Each wall is flat, endless, passes through zero and stands at right angles to its row. A trip goes straight from one point to another. List the walls that it crosses, first one first.

Walls:
(1): [-0.36 -0.43  0.01]
(2): [-0.54  0.16  0.14]
(3): [ 0.08 -0.02 -0.12]
(4): [-0.17  0.06 -0.04]
(5): [-0.20 -0.15 -0.38]
(6): [ 0.24  0.05 -0.32]
Trips:
[ 0.30  0.06 -0.12] to [ 0.36 -0.42 -0.20] -> 5, 1
[ 0.06 -0.17 -0.04] to [-0.31 -0.34 -0.07] -> 6, 4, 2, 3
[ 0.00  0.05 -0.22] to [-0.05 -0.23 -0.29] -> 1
[-0.01  0.40 -0.02] to [-0.08 -0.53 -0.36] -> 3, 5, 1, 2, 4

Walls:
(1): [-0.10 -0.06 -0.32  0.20  0.29  0.03  0.20  0.26 -0.21]
(2): [ 0.58 -0.51 -0.10 -0.08  0.08 -0.30 -0.07  0.27  0.19]
(3): [ 0.39 -0.10  0.58  0.22 -0.02  0.31  0.05  0.06 -0.05]
(4): [ 0.20 -0.17  0.23 -0.16 -0.02 -0.02 -0.07 -0.34  0.28]
(5): [-0.28  0.45 -0.31 -0.21  0.58  0.07  0.36 -0.04 -0.39]
(6): [-0.51  0.17 -0.22  0.40 -0.09 -0.50 -0.10 -0.02  0.50]
Trips:
[ 0.33 -0.27 -0.09  0.41 -0.02 -0.22  0.19  0.12  0.13] to [-0.03 -0.04 -0.25 -0.10 -0.12  0.03 -0.01  0.26 -0.08] -> 4, 3, 6, 5
[-0.10 -0.02  0.05 -0.41  0.63  0.00 -0.36  0.23  0.14] to [ 0.05 -0.10  0.00 -0.01 -0.03  0.20  0.28  0.03 -0.20] -> 4, 3, 2
[-0.20  0.11  0.19  0.42 -0.39 -0.22 -0.62  0.14  0.09] to [ 0.07  0.26 -0.14  0.08  0.14  0.07  0.08 -0.18  0.04] -> 3, 5, 1
[-0.38 -0.30  0.08  0.28  0.18 -0.17  0.16  0.02 -0.32] to [-0.04 -0.26 -0.10  0.28 -0.02  0.12 -0.35  0.01  0.14] -> 5, 2, 3, 4

Walls:
(1): [ 0.19 -0.33 -0.41  0.52  0.15  0.43  0.00 -0.25 -0.23 -0.23  0.06 -0.26
  0.09  0.20  0.18  0.21  0.17  0.30]
(2): [ 0.15 -0.15 -0.18 -0.39  0.39  0.50  0.06  0.01 -0.23 -0.04  0.12  0.01
  0.27  0.48  0.13  0.43  0.33  0.27]
(3): [ 0.06  0.61  0.39 -0.17  0.04  0.16 -0.09  0.21  0.12 -0.05 -0.06 -0.15
  0.16  0.43  0.09  0.17 -0.01  0.38]
(4): [ 0.16 -0.21 -0.11 -0.21  0.32  0.13  0.29 -0.31 -0.56  0.37  0.36  0.10
 -0.01  0.35 -0.17  0.60  0.20  0.31]
Trips:
[ 0.07 -0.27  0.11 -0.05  0.00  0.35  0.31  0.33  0.04  0.17  0.24 -0.01
 -0.25 -0.57  0.09 -0.08  0.03 -0.25] to [ 0.26 -0.36  0.66  0.00 -0.29  0.51  0.14 -0.29 -0.16 -0.06 -0.01 -0.20
 -0.25  0.09  0.20  0.03  0.52  0.16] -> 4, 1, 2, 3
[-0.36  0.27 -0.48 -0.11 -0.48  0.50  0.11  0.14  0.21 -0.12  0.18 -0.39
 -0.66 -0.03  0.03  0.02  0.01  0.04] to [ 0.04  0.04 -0.03  0.14 -0.03  0.31 -0.36 -0.44  0.02  0.47 -0.09 -0.47
  0.29  0.00  0.02  0.35 -0.14 -0.34] -> 2, 4
[-0.11 -0.28  0.11 -0.08  0.39 -0.16  0.19 -0.38 -0.38 -0.12  0.15  0.42
 -0.22  0.19 -0.11 -0.03 -0.39  0.20] to [ 0.16  0.08  0.15  0.06 -0.01 -0.19  0.22 -0.16  0.11  0.37 -0.10 -0.38
  0.01 -0.14  0.13 -0.10  0.17  0.22] -> 2, 3, 1
